Each row is a point. Any point is a mix of the corners, with weights that add up to 1. It lies inside the corners' shape when no weight is negative. Say inside or outside, and name the corners with a negative weight.

Corners:
(1): [0.20 0.03]
(2): [-0.32  0.09]
(3): [ 0.39 -0.44]
Points:
[ 0.44 -0.27] => outside (2)
[ 0.28 -0.06] => outside (2)
[ 0.37 -0.15] => outside (2)
[ 0.48 -0.23] => outside (2)
[-0.17  0.14] => outside (3)

Corners:
(1): [-0.33  0.09 -0.09 -0.24  0.32  0.08]
(2): [ 0.50  0.07 -0.20  0.32  0.07 -0.31]
(3): [ 0.33  0.89  0.31 -0.29 -0.97  0.29]
(4): [-0.24 -0.63  0.13  0.23 -0.01 -0.10]
(5): [ 0.10 -0.44  0.02 -0.04  0.61  0.19]
(6): [-0.06  0.74  0.26  0.24 -0.02  0.12]
(7): [ 0.09 -0.76 -0.36  0.38  0.23  0.32]
Points:
[ 0.11  0.15  0.01  0.08 -0.35  0.13] => outside (5)
[ 0.32  0.22 -0.03 -0.04 -0.34  0.18] => outside (4, 6)
[-0.12 -0.35  0.09  0.17 -0.04 -0.01] => inside
[ 0.22 -0.35 -0.08  0.18  0.08  0.03] => outside (1, 6)
[ 0.27  0.19  0.01  0.06 -0.19  0.05] => inside
[ 0.06  0.13  0.15  0.02 -0.07  0.05] => outside (7)
[ 0.30  0.03 -0.15  0.05 -0.06  0.13] => outside (4, 6)

Corners:
(1): [-0.35  0.20 -0.01 -0.40 -0.29 -0.42 -0.67 -0.46  0.30 -0.66  1.01 -0.06]
(2): [ 0.10 -0.40  0.52 -0.14  0.00 -0.15  0.09 -0.28 -0.06 -0.60  0.33  0.08]
(3): [-0.23 -0.92 -0.01  0.01 -0.07  0.25  0.30  0.22 -0.60 -0.55 -0.13 -0.05]
(4): [-0.28 -0.68  0.13  0.21 -0.02  0.12  0.64  0.27 -0.70  0.20 -0.05 -0.25]
(5): [ 0.13  0.23 -0.11 -0.22  0.07  0.23 -0.31 -0.29  0.59 -0.01 -0.11 -0.21]
(6): [ 0.28 -0.21 -0.04 -0.33  0.04 -0.06  0.27 -0.03 -0.15 -0.44  0.06 -0.13]
(7): [ 0.04  0.20 -0.20  0.33  0.15  0.26  0.17  0.17  0.21 -0.01 -0.33 -0.20]
(8): [ 0.15  0.03 -0.21 -0.25  0.11 -0.04 -0.25  0.25  0.65  0.16 -0.07 -0.76]
(9): [-0.42 -0.26  0.15 -0.25 -0.11  0.02 -0.06  0.13 -0.29 -0.75  0.16 -0.12]
(10): [ 0.57  0.08 -0.12 -0.40 -0.01  0.08 -0.58  0.04 -0.03 -0.47  0.49  0.06]
(11): [ 0.02  0.18 -0.25 -0.30  0.16 -0.23 -0.26  0.18  0.33 -0.32  0.65  0.35]
(12): [ 0.04  0.63 -0.63 -0.13 -0.21 -0.31 -0.11  0.30 -0.18  0.16 -0.58 -0.22]
(13): [-0.07  0.42 -0.61 -0.05  0.26 -0.30 -0.21  0.41  0.08  0.34 -0.27 -0.41]
Points:
[ 0.00  0.04 -0.10 -0.19  0.00 -0.06 -0.17  0.03  0.11 -0.34  0.12 -0.16] => outside (4)
[ 0.04  0.05 -0.05 -0.16  0.06 -0.15 -0.09  0.04  0.07 -0.18  0.11 -0.17] => outside (3)
[ 0.10 -0.05 -0.13 -0.08  0.07  0.09 -0.01  0.14  0.07 -0.07 -0.09 -0.22] => outside (1)
[ 0.08  0.12 -0.19 -0.04  0.07  0.03 -0.10  0.10  0.10 -0.14  0.00 -0.16] => inside
[-0.07  0.02 -0.16 -0.18  0.11 -0.19 -0.33  0.17  0.23 -0.28  0.34 -0.19] => outside (4, 5, 6, 12)
